Each row of a before or after table is a point. One or more steps were done to the points. Then noise was added and the rows were shuffled. The steps act on columns, c1 being the first. What was done? A step turns or swaps two columns, mirrors them in a line or flattens them onto one, adds a multiple of one to another, or multiplies or shifts one. Angles are multiples of 10 degrees, from the lower column toward the higher: turns from -170 to 170, lines from 10 to 170 but not 90. Use the fewest steps. Two steps may share a column if one is a turn and the other turns, adds or multiplies; they go together, in the order done. Otherwise the lowest column goes first.
In the rows, 128 means zero.

Before:
[[ 93 117]
 [151 121]
 [141 104]
 [162 150]
 [147 120]
 [118 105]
 [104 120]
 [147 141]
 [103 118]]
After, 9 rows:
[[ 41 138]
 [106 126]
 [177 160]
 [212 171]
 [187 141]
 [ 69 143]
 [ 64 139]
 [176 140]
 [156 120]]
Steps: multiply c1 by 2.5; shift c2 by 20

Before:
[[156 107  41 207 137 170]
 [ 93 104 154  86 154 117]
 [ 95 114 155  69 113 120]
 [ 93 116 142 146 118 171]
 [111  95 144  88 114 137]
 [220 140 129  75 129 110]
 [ 92 181 131 118 118 121]
 [150 139 149  70 161 123]
 [132 106  51 173 136 100]
 [146  97 117  62 109 129]
 [107 119 143  83 121 103]
 [104 120  77 202 113 111]
 [ 94 112 104  75 131 173]]
After (13 x 6):
[[154 141 109 121 125  71]
 [147  98 137 126 123  63]
 [109 117 115 103 123  82]
 [159 112 215 163 123 209]
 [ 94 110 102 119 126  74]
 [107 119 179 113 126 202]
 [214 139 127 105 129  73]
 [ 92 118 150 175 124  71]
 [114  92 113 138 121  92]
 [ 99 109 103 113 126  85]
 [ 96 120 117 172 124 149]
 [127 108 206 104 126 172]
 [ 92 177 124 115 138 118]]
Steps: flatten c2 and c5 onto the line at 10 degrees; multiply c3 by -1; swap c4 and c6

Before, 13 rows:
[[ 92 154  80 135 143 116 109 129  92]
 [104 115 112 100 145  62 153 152  85]
 [106 195 209 131 118 135 112 142 104]
 [123  99 143 154 139  90  94 142 106]
 [115  61 135 104 152 123 108 189 109]
 [ 58 165  97 131 149 133 162 103 105]
 [107 141 114 201 131  37 137  86  76]
 [152  93  79 127 166  79 112 168 149]
 [161 157 176 156 176 138 154 142 115]
 [171  95 147 140 134  88 176 138 135]
 [165 103  89 220 103  91 150 113  75]
 [ 80 154 117 141 143 160 149 133 138]
 [140 119 146 156 117 124 136  75  88]]
After:
[[ 93 156  79 141 130 115 159 130 158]
 [190  93  85 155 156  77 137 165 101]
 [ 89 151 124 148 136 156 112 133 124]
 [ 66 138 117 176  79  35 127  85 182]
 [154  96  94 167  42  88 118 111 182]
 [119 193 214 125 119 135 149 139 146]
 [ 92 113 145 138  97 121 129  73 169]
 [131 118 114 117 159  63 111 153 172]
 [177 148 171 178 142 140 106 144 145]
 [178  64 139 131 161 127 148 188 137]
 [173  95 147 138 123  85  76 137 124]
 [ 29 165 101 148 138 135 100 101 153]
 [134  98 141 152 117  97 158 139 143]]
Steps: add 1 times c8 to c1; turn c4 and c5 by -50 degrees; turn c7 and c9 by 170 degrees

Before (8 x 14):
[[119 161 134 162  82  69 110 112 149 130 126 100  99 112]
 [151 148 120 149  28 107 110   7 154 132 101 131 133 145]
 [143 153 133 126 146 134 117 120 154 133  94 109 118 119]
 [150 154 122 138 166 105 111 104  31 160 107 105 161 119]
 [115 154 119 182 164  92 126 108 162 137  91 111 151 141]
 [125 141 131 180 158 118 108 116 163 165 119  96 128 117]
 [119 131 168 128 161 130 112 111 133 132 147 192  76 160]
 [196 162 118 156 119 119 109 125 139 133 111  98 142 118]]
After:
[[100 133 169 129 163 136  92 142 132 128 148 128 130 113]
 [133 151 135 110 146 128 115 137 152 135  95 117 112 146]
 [109 150 119 103  28 206 112 223 152 116 102 131 132 149]
 [132 154 120 131 165 158 116 137  31 119 106 132 138 151]
 [116 152 119  94 165 172 130 126 163  82  90 131 132 115]
 [127 161 118  90 119 138 115 126 137 112 112 121 122 194]
 [145 160 135  88  80 188 105 115 152 106 126 101  99 122]
 [138 139 129 133 158 144 108 130 165  69 119 113 112 130]]
Steps: turn c1 and c14 by 100 degrees; add -1 times c2 to c10; turn c4 and c10 by -110 degrees; add -0.5 times c3 to c7; turn c6 and c8 by 150 degrees; flatten c12 and c13 onto the line at 50 degrees
